Rows are points. The window is the flat piece filled in between its corners: a triangle in 3 columns, a solid with four corners in 4, and so on. A path goes straight from each point to the next, and from the last back to the first. List the points from which the path goes on through the window.
(in the rows, 128 means zero)

Window (4 x 4):
[[142 127 210 125]
 [119  72 170 118]
 [146 141  41 128]
 [165  70 168 119]]
Path:
(1): [147  82 164  92]
(2): [145  68 162 170]
(3): [132  69 247 174]
(4): [139  81 238  75]
(5): [151 141 173  99]
(6): [153 137 173 150]
(7): [155 132 178 161]
(8): [153 137 175  97]
(9): [146  87 135  58]
(10): [130  62 125 180]
(11): [147 114  17 178]
(12): [152 123  27  95]
(13): [121  89 166  60]
(14): [128  76 160 153]
(15): [143 130  97 145]
(16): [147 135  98 104]
Through the window after points: 1, 13, 15

Window (6 x 6):
[[174 197 184 211 212  96]
 [ 24 104 133 108  52 121]
 [ 76 156 195  30  74 119]
 [190 131 100 117  64 107]
 [ 53  91  89 146 218 100]
 [124 206  82 111 155  73]]
Path:
(1): [ 84 144 145 113 142  57]
(2): [109 140 161  89  76  63]
(3): [107 166 140  88  79 144]
(4): [ 92 160 152  66  92 161]
(5): [ 87 131 184  73  91  21]
(6): [116 111 167 152 136  60]
(7): [120 129 141 157 150 151]
(8): [138 143 114 126 118 152]
(9): [138 136 135 132 115  63]
(10): [ 92 147 180 132 176  11]
(11): [ 93 199 142 142 166 201]
(12): [ 73 126 110 120 174 131]
(13): [ 71 105 127 122 168  53]
(14): [144 151 134 131 127  17]
(15): [140 178 107 130 135 119]
(16): [ 80 164 125 120 150 148]
Through the window after points: 4, 8, 12, 14

Window:
[[ 96 108 160 164 130 103  86 133]
 [129 146  75  83  98 142 152 147]
 [109  58  48 140  72 166 225 167]
 [185 119 198 151 170 118  91 118]
 [114 106 128 148 173 162  87 136]
 [161 108 141 174 114 153  75 118]
 [131 148 155 176 132 160 131 131]
 [ 99 170   7 149 159  41 125 148]]
Path:
(1): [131  89  87 151  97 152 159 171]
(2): [116  80  90 145 101 154 179 102]
(3): [130  91 139 138 104 177 158  82]
(4): [149  96 140 150  92 180 128 187]
(5): [138  98 104 163  99 159 161 236]
(6): [115  83  85 135 112 145 178  90]
(7): [118 103 107 161 145 132 140  93]
(8): [134 109 118 172 119 131 112 181]
Through the window after points: 1, 5

Window:
[[103  88 115  85 156 127  61 200 133]
 [ 55 135 122 206 100 145 119  57 132]
 [249 214 181 134 153  67 117 143 102]
 [115 140 165 125 106 187 130 131 133]
 [155  35  85 108 123 161  94 199 113]
 [163  17 118 106 204 141 116 145 118]
 [180  77 190 108 123 105 185 243 121]
 [120 210 121 170 147 150 138 145 118]
 [111  14 138 178 156 180  78 164 150]]
Path:
(1): [148  72 159 126 150 137  96 159  57]
(2): [163  90 129 128 134 130 115 150 151]
(3): [137 126 139 139 154 131 115 141 173]
(4): [ 90 126 166 157 143 139  90 137  30]
(5): [111  92 171 155 159 156  97 156  52]
(6): [128 103 136 143 159 139 118 140 161]
(7): [131 149 126 154 130 130 142 133 177]
(8): [111 131 159 150 138 136 117 152  88]
Through the window after points: none

Window, 11 rows:
[[213  28 110 168 214  46 133 153 135 208 107]
 [162 173 184 191  92 178 215 208 139  99 109]
 [133 114 110 168  29 193 152 101 110  89 145]
 [162 150 140  80  74 157 160 171  43  42 123]
 [118 184 139 156  94 195  45  80  77  98 149]
 [112 119 133  74  92 153 144 162 231  41 135]
 [179 126 186  65 172 142 158  71 204 169 121]
 [ 62  80 115  62 130  71 120 116  79 166 114]
 [107 163   9 105 192 139  85  70 159  95 143]
 [203 145 118 125 132  21 131  87  98 115 137]
 [160 122 140  60  36 129 116 124 143 200 127]]
Path:
(1): [154 136 136  99 124 124 143 117 151 117 172]
(2): [139 128 124 121 138 120 144 123 103 152 234]
(3): [153 122 100 116  94 118 110 106  93 126   7]
(4): [180 110 108 135 145  93 129 115 124 128  91]
(5): [158 104 113 135 149  82 130 125 120 157 198]
(6): [154 124 107 128 159  78 128 111 153 156 177]
(7): [185 122 114 139 147  73 116  55 146 124  13]
(8): [147 108 126 116 106 111 164 136 133 129  86]
(9): [146 115 137  96 123 122 169 163 135 157 195]
(10): [132 133 130 143 108 158 118 117  89 117 223]
(11): [152 136 120 146  88 158  96  89 132 111  33]
(12): [147 146 147 128  95 152 148 147 140  86  70]
(13): [140 145 144 132 106 159 164 169 134  95 194]
(14): [143 114 114 144  90 151 141 113 117 124 179]
(15): [147 112 112 151  80 157 135 111 119 104 101]
(16): [160 132 151 110 117 120 105  86 148 107  30]
Through the window after points: 4, 10, 12, 14, 16

Window, 12 rows:
[[ 53  88  53 155 192  88 124 102 143 105 176 135]
 [143 151 182  94  55 234 140 207 188 100 136 101]
 [141 127 141  26  63 158 166 181 102  36  92  96]
 [131 163 229 160  92 122 142 138 154  88 146  99]
 [115 173  88  58 164 104 177 135 160 129 101 114]
 [ 79 110  41  83 148  22  87 145 151 171 165 123]
 [103 198 101  73 120 150 109 207  90 106  79  95]
 [ 76  55 109  98 200  93  93  89 120 173 135 134]
 [180 168 182  96  79 213 116 118 123  88 202 111]
 [201 114 119 183  85 164 109 125 155 142 142  93]
 [171 169 185  99 131 141 194 249 113  87 142 128]
 [ 50 110 101 115 125  94 186 110  89 168 158 142]]
Path:
(1): [101 150  72  92 130  98 117 149 143 124 113 195]
(2): [102 136 101  81 138  91 119 166 126 143 149  47]
(3): [125 143 125  82 130 133 125 167 142 115 147  54]
(4): [134 160 115  94 108 118 107 168 133  90  77 201]
(5): [128 145 129 124 117  90 110 138 148 116 130 200]
(6): [107 119 119 113 121 106 128 147 143 140 166  33]
(7): [130 139 135 100 111 159 141 178 137 112 137  75]
(8): [130 152 137  97  98 160 126 170 138 105 116 144]
Through the window after points: 1, 5, 7

Window, 14 rows:
[[124 158 162 149 152 102 132 118 137  91  97 141 138 121]
 [113 127 119 149 134 132 126 165 102 121 173  62 163 119]
 [164 135  55 144 157 206 178 133 162 173 166 132 121 166]
 [132 118 167  82 249  81  76 101 105  84 152 144 137 123]
 [107 111 126 141  94 165 138 115  83  95 143 143 141 142]
 [126 112 148 139  91 129 129 159  93 136 114  95 133 140]
 [139 117 152 149 118 137 173 106  91 112 113  67 165 138]
 [ 97  95 132 150  97 140 120 115 141 105 113  95 131 129]
 [130 194 120 138  74 111 124  75 153 111  99  82  97 120]
 [133 100  85 158 102 107 142 125 128 127 112 143 155 144]
 [103 126 135 132  97 159 126 105 110 136 114 122 177 140]
 [118 141 120 106 102 151 172 152 106 103 107  68 156 125]
 [120 138 138 123  96  81 145  96 187 125 154 140 121 114]
 [ 83 125 109 140 130 135 156 117 108 141 127 133 126 150]]
Path:
(1): [115 126 125 134 110 135 134 128 116 113 137  96 144 166]
(2): [130 119 104 124 113 146 143 116  99 146 124 110 131  65]
(3): [126 121 120 134 117 137 143 108 109 115 126 125 132  98]
(4): [108 142 126 133 133 141 135 132 145 110 148 104 157 199]
(5): [117 151 130 132 124 126 143 113 136 104 137  98 156 184]
(6): [130 118 106 141 135 149 137 110 119 136 121 133 128  78]
(7): [122 131 127 130 125 125 133 109 123 117 134 124 127 111]
(8): [118 136 133 130 125 123 131 113 134 108 135 119 139 164]
(9): [125 144 144 137 118 113 129 119 141  99 127 122 147 190]
(10): [121 136 132 139 122 126 142 117 126 116 119 121 131 106]
(11): [132 122  97 143 128 153 157 119 121 147 134 111 132  85]
(12): [127 135 119 137 123 146 143 130 137 116 139 101 142 177]
(13): [115 124 135 138 105 136 141 134 105 108 134 111 142 164]
(14): [127 106 127 141 107 153 127 115  93 138 111 123 133  66]
(15): [127 123 112 134 117 126 157 102 133 139 126 127 125  75]
(16): [119 145 143 132 109 120 130 130 148 108 139 112 145 186]
Through the window after points: 7, 9, 11, 13, 15

Window (14 x 14):
[[145 196 108 172 152 151 103  58 146  78  49  97 177 121]
 [124  76 129  93 133 109 128  93 126  59 119 198 183 133]
 [ 96 108 177  72 148  56  98 167 159  88 107 152  56 166]
 [150 133  87 110 143 152 123 174 185 124 121 211 194 117]
 [158 148  61  80 156 191 154 150  35  85 160 107 146  78]
 [105 186 164 149 196 134  96 170 119 162 108 151 198 102]
 [108 204  79  61  98 101 216  70 118  77 135 146 133 113]
 [179 159 141 144 185 116  93 149 115  77 155 109 115 121]
 [214 130 154  97 170  94 133 109  48 169 136 110 100  93]
 [191 130 191 162 154 124 181  87 181 118  84  78 120 127]
 [121 163 108 124  56 145 137 129 180 165 185  99 185 117]
 [176  45  89 205 129 139 118 118  91 151 166 187 134 101]
 [183  96 178 146 158 159  95  79 161 130 152 143  93 127]
 [150 189 173 182  22 111  80  97  53 143 140 189 102 115]]
Path:
(1): [165 119 141 144 150 139 116 119  99 146 140 149 145 227]
(2): [148 112 145 145 143 127  94 131 125 115 124 153 135  86]
(3): [158 133 122 127 146 123 118 125 129 102 125 124 146   7]
(4): [174 159 126 148 142 166 140  97  82 142 142 146 167 191]
(5): [170 126 126 118 143 150 154 103 100 131 139 144 161 222]
(6): [153 129 140 125 138 111 123 113 126 116 125 134 139  80]
(7): [140 124 115 137 125 115  96 122 137 103 118 141 138  29]
(8): [146 145 124 128 149 144 118 119 115 114 134 151 147 158]
(9): [146 159 117 122 113 146 155 126 129 141 143 124 163 171]
(10): [137 146 120 122 104 130 134 115 157 121 151 120 150  73]
(11): [122 158 148 151 158 121 102 135 139 115 101 139 162  26]
(12): [143 173 129 138 165 148 118 124 118 141 114 140 176 191]
Through the window after points: 5, 9, 11

Window (14 x 14):
[[116 133 156 157 172 222  59  96 156 178 157 122 134 102]
 [249 118 160  37 162 219 160 171 145 181 131 128  78 103]
 [154  55 127 214  55 107  85 114 103 176 136 202  52  96]
 [204  65 138 104  88 108 135 125 160  80 112 195 139  96]
 [ 46 134 162  94 134 210 230  94  97 130 145 124 115  93]
 [159 109 143  74  58  97 105 155 123  97 150 103  67 164]
 [102 112  70 154  55  68 185  24 153 183  81 125 160 103]
 [174 143  88  64 150 165 184  26  71  64  87 130  67  87]
 [227  89  50 130 153 138 101 100 140 122 204 210 161  88]
 [146 168 102 159 163 156 206 197 172 119 113  96 129 121]
 [102 173  40 118 154 135 165 141  97  83  72 172 140 179]
 [ 99 208 131 126  79 138 190 102 154 114 154 197 168  75]
 [180 113 216 106 102 233  93 111  64 161 164  72 143 105]
 [ 70 168 130 180 158  37 194 161 132 154 109 175 125 127]]
Path:
(1): [ 89 135  86  98 104 144 128 151  80 183  84 112 112  28]
(2): [110 128 117 148 117 105 149 165 143 152 114 145 137  91]
(3): [140 142 140 156 128 117 165 123 144 159 145 164 135 151]
(4): [165 123 165 187 119 148 137  73 176 117 178 175 118 193]
(5): [135  92  88 122 106 142  85 147  85 173 114 148  94  40]
(6): [127 109 110 140 111 161  97 138 113 168 134 156 143  65]
(7): [163 120 138 148 148 162 140  75 146 123 161 157  89 149]
(8): [146 140 131 134 125 155 182 100 134 111 124 145 108 161]
(9): [134 137 123  95 110 131 135 126 106 126 108 119 101  55]
(10): [126 100  92  74 127 124  65 133 128 122 118 141 124  27]
(11): [174 142 142 166 127 170 182 117 117 124 152 171 114 165]
(12): [164 128 176 143 138 165 181  88 161 109 150 153 115 170]
Through the window after points: 4, 6

Window, 14 rows:
[[193  72 112 100 145 142 136  77 149  60 132 102 211 177]
 [150 143 110  80 133 124 107 120 127 127 106 108  87 217]
 [129 135 109  67  75 156  82  97 138 123 155 167  81 127]
 [ 47 108 133  38 151 128  89   7 139 118 114 124 166 176]
 [ 95 190 196 109 105 130  69  94 126 115  90 136 160 158]
 [142  53 156  45 145 151 202 185 215 131 242  56 179 136]
 [124 204  19 150 129 103 109 141  90  44 136  81 124 155]
 [111 235 154  91 121 129 153 101  85 143 157 172 175 140]
 [101 128 140  73 159  74 145 114 171  95 128 164  95 157]
 [ 97 124 135 187 189  49 109 114 107 122 157 166  42 151]
 [164 133 115  87  87  76 111 129  79 100 100  92 128 167]
 [128 117 138 103 158 146 228  90 152 119 109 103 156 119]
 [ 92 124 115  70 159 117  85 220 138 184 177 190  67 105]
 [138 193 129 162 122  34 135  82 155 185 121 123 220 177]]
Path:
(1): [177 130 183  86 172  85 118 105 159 105 151 113 147 100]
(2): [ 52 138  78 104  96 163 172 128 119 140 147 153 157 182]
(3): [119  98 139  98 103 142 175 134 144 122 165 152 131 164]
(4): [135 134 121  67 151 111  93 118 163 123 169  94 116 125]
(5): [159 147 128  79 158 102 112  86 152 128 134 134 114 122]
(6): [ 92 105 108 110 121 118 134 128 124 116 156 128 139 177]
(7): [116 123 117 111 124 114 150 118 133 124 127 131 134 194]
(8): [135 146 114  75 144  94 106  93 128 117 138 114 129 142]
Through the window after points: 3

Window:
[[111 246 117 103 161 129 115 126 150 163 230 134  92 116]
 [131  86 100  14 176 180 143 144 146  62 101 118 144 151]
 [107  97 116 205  65 126  66 120 209 146  66  86 134 121]
 [124 126 168 114 134  96 131 113 171 102 246 146 101 107]
 [168 103 135 218 111 114 150 131 157 164  93  65 187 126]
 [167 102 102 189 148 112 111 123 150  49  64  87 113 120]
 [189  69  64 211 101 155  66 115 159 112 149 119 152 117]
 [122 215 160  89 162  39  77 122 122 209 212 202 118 100]
 [ 91 145  84 150 184  69 122 148 177 191 232 172  87  73]
 [ 70  99 111 173 117 115  92 136  96 105 129  78 160 145]
 [165 102 124  33 135 172 170 170  86  99 130 135  39 157]
 [ 99  99 116 188 132 154 122  48 135 132 105 129 138 104]
 [107 210 122 132 152  89 141 159 166 156 229 249 104 153]
 [134 113  42   9 108 114 184 103 123  60 150 132  95 149]]
Path:
(1): [137 122 119 162 110 128 139 123 146 122 111 115 145  99]
(2): [144 102 112 170 145 115 127 107 146 135 126  95 137 150]
(3): [141  84  91 139 163 134 122  81 166 125 144  90  95 237]
(4): [133 115 110 126 121 144 134 154 142  81 137 131 133  89]
(5): [129 136 120  95 112 145 166 165 109  78 140 146  96  95]
(6): [159 103 109  74 154 136 129 128 128 137 149 129  67 183]
(7): [133 100 126 118 156  89 114 110 150 146 158 122 100 176]
(8): [120 159 106 165 109 148 142 154 146  66 150 171 145  50]
(9): [130 148  83 107  97 136 148 163 141  67 142 161 142  38]
(10): [132  98 107  99 154  94 123  74 145 145 195 118  83 233]
(11): [129 111 111 138 150 123 115  95 162 140 145 124 106 196]
(12): [122 135 116 117 119 124 105 139 149 124 131 130 133  88]
Through the window after points: 1, 5, 9, 11

Window:
[[128  59 181 102  74  44  78  75 179  96 101 144 155 130]
 [140  75 122 140  87 155 132 132 165  96  98 179 115 156]
 [ 90 190 186 130  94 186 112 117 115 220 143 207 104  81]
 [152 148 203  65 105 149  93  78  96 162 188 108  59 146]
 [ 93 185 185  70  72 117  22 108 166 120 157 128 179 142]
 [157  85 109 108 175  77 206 232 138 163 128 199  96 204]
 [176  75 131 156 249 120 136  83 125  69 107 122 129 124]
 [124 123 104 147 175 156 117  55  60 154 101 109  74 164]
 [165  52 139 107  75 134 154 104 100 219 221 105 204 135]
 [107 150 155 230 156 190 120 100 140 189 132 106 106 112]
 [164 122 115 163 146 109  59 162 140 143 172 135 143  86]
 [148  73 131 140 118 140 129 202 115 155 118  97 174 101]
 [ 59 136  97 122  93  98 179  99 124 136 169 105 142 103]
 [ 78  73 149 168 144 159 113 199  69 102 130 172  82 209]]
Path:
(1): [173 149 147 185 148  62 157 121  84 131 165 112 159 165]
(2): [117  54 117 104 126 142 125 154 145 132 131 140 117 146]
(3): [ 79  67 135  64 113 152 115 136 194 142 110 127 126 162]
(4): [166 114 158 150 124  58 122 121 112 121 139 165 137 136]
(5): [223 133 123 163  88  93 123 136  68 101 111 134 155 138]
(6): [ 74 106 144 135 153 146  81 129 185 169 171 138 118 106]
(7): [ 96  73 126  99 118 123 104 134 139 142 144 157 123 128]
(8): [185 160 177 164 123 118 115 143  97  96 117 107 154 171]
(9): [190 152 144 125  60  72 122 131  50 125 167 119 137 113]
(10): [ 90  63 160 101 164 208 118  80 171 193 153 129 100 169]
(11): [ 81  96 147 117 110 155 106 121 136 174 153 138 128 118]
(12): [151 172 147 142  69 100 132 148 111 135 138 165 118 151]
Through the window after points: 3, 5, 9

Window (14 x 14):
[[ 63  48  88 139 125 137 104 161  59 225 238  37 166  85]
 [165  91 131  97 193  91 103 154  89 127 170 115  83 122]
 [100 129 111 139  49 109 100  90  61 137 160 220  77 119]
 [  7  46 148  40 115 141  92 162 160  95  44 134 125 113]
 [ 95 185 162  75  59  96 155 102  84 171 158 119 126  73]
 [155 110 110 122  90  51  89 130 108 102  81  35 197 125]
 [127 147 114 129 102 118 115  98  32 159  90 138 200 122]
 [137 116 106 160 181  95 137  62 109 136  96 145  72 180]
 [123  90  75 124  66 168 138 142 142  69 107 182 202 104]
 [189 114 190 167 109 202  73  86 171 138 155 166  96 150]
 [124 148 141  90 199 199  70 159 136  94 184  26 104 179]
 [ 62 164 179 123 115 103  69 123 152 164 156 106 199 107]
 [126  81 146 193 142  89 124 139  64  94 128  27 217 117]
 [119  84 168  64  49 172  95  67 148 115 216 202 144 128]]
Path:
(1): [102 113 153 137 119 108 122 196 109 145 106 113 178 170]
(2): [113 106  97 115 130 109  78  83 104 105 111  67 121  80]
(3): [146 111 128  96 109 156  61  40 113 114 155  95 126  22]
(4): [ 94 100 165  94  63 134 126 136 130 135 184 199 171 202]
(5): [ 88 100 148  97 106 124 110 157 127 144 123 121 139 139]
(6): [ 67  88 139  93 115 136  82 108 126 121 139 122 157  95]
(7): [121 104 107 124 132 152  71  97 137  84 154  86 129  59]
(8): [109 108 146 115  93  84 117 144 109 147 137 102 150 155]
(9): [109 130 137 142  66 118 109 121  85 145 152 171 104 149]
(10): [121 107 112 123  97 127  87  78  93 120 148 172 112  92]
(11): [116 125 108 104 110 115  62 109 133 111 139  84 157  61]
(12): [110 107 168 143 109  86 136 137  93 161 122 103 182 200]
Through the window after points: 3, 5, 9, 11

Window:
[[146 145 137 134 146 222  53 143 115 171 104 157  98 150]
 [159  96 172 210 170 125 148  74  77  83 128  57 203  80]
 [162 119  83 190 169  64 153 171 130   7 118 101 181 134]
 [115 117  90  90  73 148 112 138  96 131 144 153  52 143]
 [ 89 193  52 122  82 159  82  93 145  85 156 186  96 116]
 [158 146 114 120 115 130  98 140 133 190 175 140 146 141]
 [154  64  83 142 193  89  99  87 104  33 143 115 195 100]
 [129 129  29 143 113 156 106 111 164 161 128 151  59 107]
 [133 146 157 104 205 176 142 126 122 144 150 106 122 102]
 [ 94 131 164 129 185 141 104 146  73 199  82  90 178  86]
 [ 84  80  82 122  73 166 122  81 210  62 132 162 140 117]
 [ 85 140  80 147 138 163 122 129 113 181 155 211  78 183]
 [133 157  95  97 116 131 117  69 144 147  93 158  95 171]
 [181  95 171 155 176 113 159 112  90  97  96 146 205  35]]
Path:
(1): [ 93  99 122 134 138  75  98 107 128 142 161 148  97 113]
(2): [152 163  71  99  86 223 127 139 101 109 115 142  99 139]
(3): [139 134  91 136 156 153 116 108 112 119 111 134 174 107]
(4): [ 94 101 151 159 145  94  84 114 164  77 169 133  76 118]
(5): [111 113 117 144 139 112  92 120 135 114 142 155 109 120]
(6): [156 135 116 113 139 203 176 113  90 130 102 130 202 135]
(7): [126 110  59 123 129 192 167  94 121 114 147 141 137 135]
(8): [113 108 124 150 112 122  91 100 168  92 121 136 135 100]
(9): [112 115 123 142  99 103  96 114 161 122 120 154  66 124]
(10): [141 133  55 119 138 175 130 127  95 135 137 133 129 114]
(11): [186 109  16 150 140 171 130  95  79  89 102 131 192 139]
(12): [ 82 137 185 137 148 127 109 122 135 141 134 149  93 100]
Through the window after points: 1, 7, 9

Window:
[[141 104 189 107 195 137 162  94 145  91 128 228 166 163]
 [115 147 138  74 188  79 187 103 148  83 130 129 145 191]
 [127  89 134  94  89 112 165  54 197 147 128 122  95  78]
 [152 133 188 191 133 106  95 114 145 157 114  94 161 101]
 [156 127 163 100 125 125 104 168 151 123  95 165 114 137]
 [184 194 120  83 162  93 125  79 192 137  91 219 124 133]
 [214 125  93  66 148  45 176 101 160 111  93 223 158 149]
 [126 115  70  77 172 190 131 129 115 144 115 168 168 147]
 [127 164 163  97 198  69 184 152 126 102 139 178 153  97]
 [121 104  29 184 134 120 180 153 249 170 232  36  75 145]
 [195 123 134 167 104 151 144  96 146 152 149  55  50  79]
 [122 164 111 132 127 117 133 138  98 145 145 207 147 182]
 [164 156 151 109 105 156 104 122 129  84 151 144 170 103]
 [121 133 106 132 180 104  77 136  97  78 137 177 133 134]]
Path:
(1): [161 137 143 101 161 106 121 111 139 137 134 165 150 153]
(2): [160 143  78 181 133 109 186 169 145  78  87 163 128  94]
(3): [143 170 113 185 146 132 145 118 145  54  97 157 127 133]
(4): [134 112 112  53 156  85 118 148 141 179 175 131 128 117]
(5): [166 114 152 106 148 109 125 113 165 138 153 120 126 137]
(6): [136 137 121 145 142 146 160 116 140 105  94 162 116  98]
(7): [127 170 129 140 119  88 239  80 186  75  87 162 143 129]
(8): [149  98 126  79 187 114  98 131 134 143 170 147 131 165]
(9): [200 132 146  66 134  79 112  97 177 160 176 148 132 119]
(10): [105 137 122 143 140 146 158 123 135  93 104 146 140 139]
(11): [134 141 111 152 154 132 133 128 131  80 108 145 144 141]
(12): [149 137 151  89 142 100  90 123 122 143 174 173 141 109]
Through the window after points: 7, 9, 11

Window (14 x 14):
[[119  83 160 180 118 207  76 119 144 102 105  86 179 121]
 [211 112 249  45  97 126 116  84 115 136 178  99 133  86]
 [ 92 140 107 116 109 180  57 156 107  45 118 132 180 186]
 [103  49  79 129  92 155  62  74  99  58 129 110 151 173]
 [126 140 142 176 179 133  78 114 121  52  99  83  88 123]
 [135 107 188 155 176 101 156 123  57  89 101 128 157 118]
 [161 123 172  88 110 114 180 102 143 149 248  81 143  87]
 [123 156 134  61 115  67 169  58 147 205 129 158 128 154]
 [142 114 118 135 120 157  67 126  83  97 113  11 181 146]
 [108  84 181 158 164 132  60 177  68 129 129  98 101 122]
 [146 144 122  88 212  95 113  47 123 173 171 174 168 160]
 [130 116 109 202  96  98  28 129 122  72 123 104 189 143]
 [211  97 153  28 170  72 181 121 165 178 158 143 134  84]
 [243 129 156  91  95 154 164 105  97 176 185 131 114  97]]
Path:
(1): [153 122 120 140 112 123  87 106 104 109 146 109 150  97]
(2): [147 106 130  79 110 152 116 100 103 136 152 124 160  68]
(3): [202  83 181 106 123 104 140 116 141 142 164 118 147 202]
(4): [166  86 175 165 144 128 126 114 136 112 138  64 141 202]
(5): [105 142 103 108 132 164  53 112  97  88 104 115 148  40]
(6): [108 144 124 155 109 121  54  99  72 121 114 114 167  43]
(7): [144 106 132 151 118 108  81 128 137  96 138 110 160 179]
(8): [175 103 180 141 109 125 105 141 140 124 150 114 159 206]
Through the window after points: 4, 6, 8
